Each row is a point. The window is the flat piece filled in between its corners: a triangle in 3 columns, a solid with four corners in 4, and so on. A path goes straight from each point to the next, and from the last back to the first. After which points does the path pass through the window?
In the rows, zero is written as 128.

Window, 4 rows:
[[119  86 191  68]
 [148  58  99 161]
 [121  98 117 193]
 [ 89 162 137  94]]
Path:
(1): [ 41 100 193  71]
(2): [140  99 174  95]
(3): [176  80 106 147]
(4): [117  53 108 129]
(5): [ 42 118 108 104]
(6): [153 177 169 103]
(7): [146 174 119 128]
(8): [ 69 118 142 110]
(9): [ 89  44 141 100]
(10): [163 123 143 113]
(11): [136 103 156 133]
(12): [ 87  61 152  86]
Through the window after points: 5, 7, 11

Window (6 x 6):
[[159  97 199 110  50 105]
 [145 149  94 105 126 100]
 [  7 114 120 169 126  88]
 [166  96 126 111 137 169]
 [153 163 158 134  80 176]
 [167  48 129 186 203 116]]
Path:
(1): [142 118 204  94 136 114]
(2): [122 171 174  92 147 130]
(3): [112  96  88 147  93  85]
(4): [164  94 121 126 106 150]
(5): [138 126 152 101 151 144]
(6): [114 151 210 114 123 156]
(7): [153 138  92 162  67 153]
(8): [196  98  86 140 102 142]
(9): [192 108 154 118 151 156]
(10): [143 161 191  96 122 132]
(11): [144 127 120 119  38 139]
(12): [146  82 149 147  59 112]
Through the window after points: 2, 4, 6, 12

Window, 8 rows:
[[199 151 133 133 141 155  78 150]
 [104  93 186 167  82 106  92 105]
 [ 81 128 113  87   7 162 162 152]
 [ 79 119 129  89 140 172 200 171]
 [143 151  71 193 102 124 148  66]
 [122 193  94 128 180 153 117 194]
 [186 135  82 139 196  94 108 167]
 [113 111  77 148  85 144  99  68]]
Path:
(1): [142 127  92 174 163 148 120 171]
(2): [120 103 118 180 134 132 109 171]
(3): [181 188 169  84 116 115 113  99]
(4): [100 185 127  92  77 135 179  96]
(5): [102  81 100 149  88 177 131 170]
(6): [175 103  89 170  91 166 114 150]
(7): [123 156  90 132 141 101 102  96]
(8): [116 170 132 110 100 125 137 145]
(9): [110  54  96 175 109 194  97 153]
(10): [144 128 125 188  97 150  99 140]
(11): [119 127 146 101 128 101 129  89]
(12): [141 210 115  77 118 109 117 111]
Through the window after points: 8, 10, 12

Window, 9 rows:
[[114 149 182 218 151 191 127  91 118]
 [106  90 174  85 199 141 181 127  90]
 [164 110  58 139 130 155 186  79 129]
 [182 115 117 133 170  71 133  89 129]
 [ 94 228 104  93 169 123 138 139 117]
 [101 165  69  49 142 182  98 155 163]
 [137 137 198 149 158 207 111 215  50]
 [246 130 151  94 177 158 188  93 105]
 [ 84 138 160 150 158 138 202 113 178]]
Path:
(1): [104 154 137  55  97 165  98 116  93]
(2): [123 157  57  92 192 175 130 169 192]
(3): [133 182  92 124 184 142 152 138 135]
(4): [ 97 196 139  77 130 126 145 108  92]
(5): [111 147 128 127  93  81 154 100 107]
(6): [178 126 134 150 224 177 115 116 145]
(7): [141 101 115 183 219 152 149 182  98]
(8): [137 181 198 108 121 154 142 110  91]
(9): [113 161 141 102 117 171 127 122 134]
(10): [128 140 111 141 195 153 136 136 134]
(11): [119  96  56 184 217 156 179  96 155]
(12): [173 146 119  71  76 153 162 103 104]
Through the window after points: 1, 3, 5, 9, 11

Window (11 x 11):
[[185  68 151 240 136 167  96 122 228  31 165]
 [227  95 203 202 124 166 174 128  72  44 112]
 [227 177 182 142 142 169 141  68 123  97 156]
 [105 117 109 111 145  55 210 203 181  47 134]
 [180 149 184 190 149 141 183  78  81 171 153]
 [ 95 109 120  91 107 131 177 132  93 112 164]
 [159 127 114 203 156 139 102 177 134  52 174]
 [ 57 102  42  72 193 106 193 157 115 108  93]
 [167 134 129 122 136 168 110 159 170 184 136]
 [ 75 145  49 130  99 108 176 142 105 110  74]
 [ 93 144 170 109 156 109 117 134 137 124 113]]
Path:
(1): [100 159 167 126 147 162 171 164 144  89 141]
(2): [137 105 129 142 146  89 142 102 107  92 124]
(3): [182 105  95 161 113  53  97 139 166  81 110]
(4): [126 140 140 119 149 182 167 162 145 154 145]
(5): [ 96 140 102 164 123 176 168 141 158  85 115]
(6): [176  95 119 109 143  40 123 157 112 124 139]
(7): [140  82 103 137 137  69 115 136 122  85 113]
(8): [ 89 167 106 123 142 197 178 163 160  83 127]
Through the window after points: 3, 5

Window (12 x 12):
[[163  55  28 168 179  61 162  82 132  86 142  92]
 [183  51  60 146 168 129 150 170 130  54 117 111]
 [ 81 160 150  72 146 172  99  97 152 138 103 208]
 [145 207 128 122  79 178 112  93 118  86 101 169]
 [105  95 129 151  95 158  77  84 159 136  64 192]
 [103 171 135 107 107 124  52 136  92 124  85 160]
 [178  56  76 153 147 117 164 120 151 118 147   7]
 [152 192 188 170 112 115 166 158 106 116 114 157]
 [116  88  68 204 135 156 116 122 135 139 209 102]
 [174  73 104 117 126  64 117 132 188  33 145 106]
 [145 125  95  99  81 145 103 116 131 181 124 209]
 [ 85 128 151 119  65 148 152 117  80 102 133 144]]
Path:
(1): [ 91 147  72 133  55 146 115 143 140  87  92 133]
(2): [118  90  77 135 116  90 146 144 174  82 131 139]
(3): [202 125 143 126 151 135  97  48  79  87 131 100]
(4): [160 155 138 143 124 162 122 115  97 106 120 158]
(5): [ 82 132  98 125  60  71 132 140 208 111  81 147]
(6): [119 116  86 157 103 118 167 141 144 105 100 114]
(7): [203  96 105 136 154 118  96  96  99  76 161 135]
(8): [137  96 202 119 146 128 148  93  62 132 166 150]
Through the window after points: 2, 4, 8

Window (14 x 14):
[[177  28 148 136  70  97 115 164 134 189  91 140 153 124]
 [166  67 151 125  62  54  82  70 167 119 115 136 104 113]
 [118 149  58 177 149 142 187  87 138 144 222 142 104  97]
 [173  71 174 160 129 107 160 148 160  67 115 155 118 133]
 [122  52 194  96 114  59 157 101  94 157 113 165  96 140]
 [ 86 174 137 168 112 139 184  85 144 128 180 166 189  60]
 [ 75 203 134 132 158 131 166 145 210 133 245 112 125 109]
 [ 29 183  62 150 121 135 194 141 150  92 152 111 137 113]
 [150 118 176 140 187 114  68 144  35 114  37  88 152 153]
 [ 71  88 161 127 162 146  24 167  18 105  94 194 102 107]
 [140 157 156  84 102 162  88 149  31 103 114 173 107 158]
 [167  45 165  52 120 138 119  99 141 140  77 151  91  75]
 [ 85  69 176 119 125 190  73 125  21  89 134 102 140 148]
 [ 90 186 135 201  85 133 216 121 178 146 196 101  72  48]]
Path:
(1): [ 90  74 164 114 100 218 138  68 141 121 103 154 106 192]
(2): [135 155 132 141 156  42 102 174  52 131 145 108 141  46]
(3): [146 167  57 125 145 112 174 128 109 116 204 132 113  79]
(4): [ 65 111 162 195 123 160 152  83 165 152 154 145 127 130]
(5): [111 132 153 137 146 142 127 117 136 106 125 132 104 143]
(6): [177  74 124 126  72  64 137 161  93 150 171 141 119  71]
(7): [125 115 148 121 177  90  99 127  83  84 125  85 169  78]
(8): [117 151 142 163 109 177 151 137 132 180 106 169  71 197]
(9): [ 74 112 142 198 171 210 141 110 213 171 150 167 120 131]
(10): [154 119 151 105  93  89 136 143  75  71 131 112 128  92]
(11): [126  99 115 134 140 105 132 146 113 133 157 122 129  75]
(12): [ 99 120 181 156  92 131 154  86 138 138 116 153 123 138]
(13): [128 136 166 194 141 162 157  64 113 132 119 150  87 146]
(14): [115 104 121 102  89  77 131 196 133 143 152  98 144  52]
(15): [143  77 143  85 119 105 141 168  88  69 147  93  83  27]
(16): [106 128 132 178 122 151  99  78  98 179 110 207 143 194]
Through the window after points: 3, 7, 13

Window (14 x 14):
[[181 157 156 171 113 139 137 162 196 182 134  73 144 174]
 [118 152 111 105 128 104 188 142  84 124 118 176 117 139]
 [129 126  91 138 167  98 138 114  97  90 164 137  95 144]
 [139 125 100 154 108 114  94 103 133 152  78  87 159 154]
 [153 137  84  95 145 134 145 167 112  53 135 133 144 141]
 [184 159 127 101 117 123  99 143  99  98 142 137  88 112]
 [156 170 142 134  84 150 141 116 249 117 148  87 134 117]
 [ 91 140 141  86 142  89 168 185  82  79 131 112  76 126]
 [141 170 151 168 157 153 103 103 125 116 103 112 164 140]
 [155  98 122 180 137 182 120 119 150 153  87 106 134 120]
 [133 153 135 109 103 195 118 118 202 171 167  75 154 154]
 [162 163 157 145  76 187 119 122 216 125 123  90 101 200]
 [120 152 112 152 156 138  92 150 185 172  88 129 129 154]
 [132  94 153  79 129 102 132 141 123  60 169 170 139 135]]
Path:
(1): [108 146 101 172 124 126 124 185 146 108 154 116 134 143]
(2): [134 148 122 140 116 144 136 151 136 111 145 119 113 134]
(3): [150 130 128  80 142 100 134 128 153 131  92 123 114 179]
(4): [142 152 149 121 145 130 128 107 134 121 115  99 128 152]
(5): [130 150  81 202 122 149 110 169 142  90 159 163 142 108]
(6): [141 131 146 152 102 135 133 153 152 125 152 112 135 143]
(7): [184 155 110  87 172 131 130 129 165 121  97 114 133 159]
(8): [159 154 147 112 119 133 133 118 156 125 120 109 128 157]
Through the window after points: 4, 6
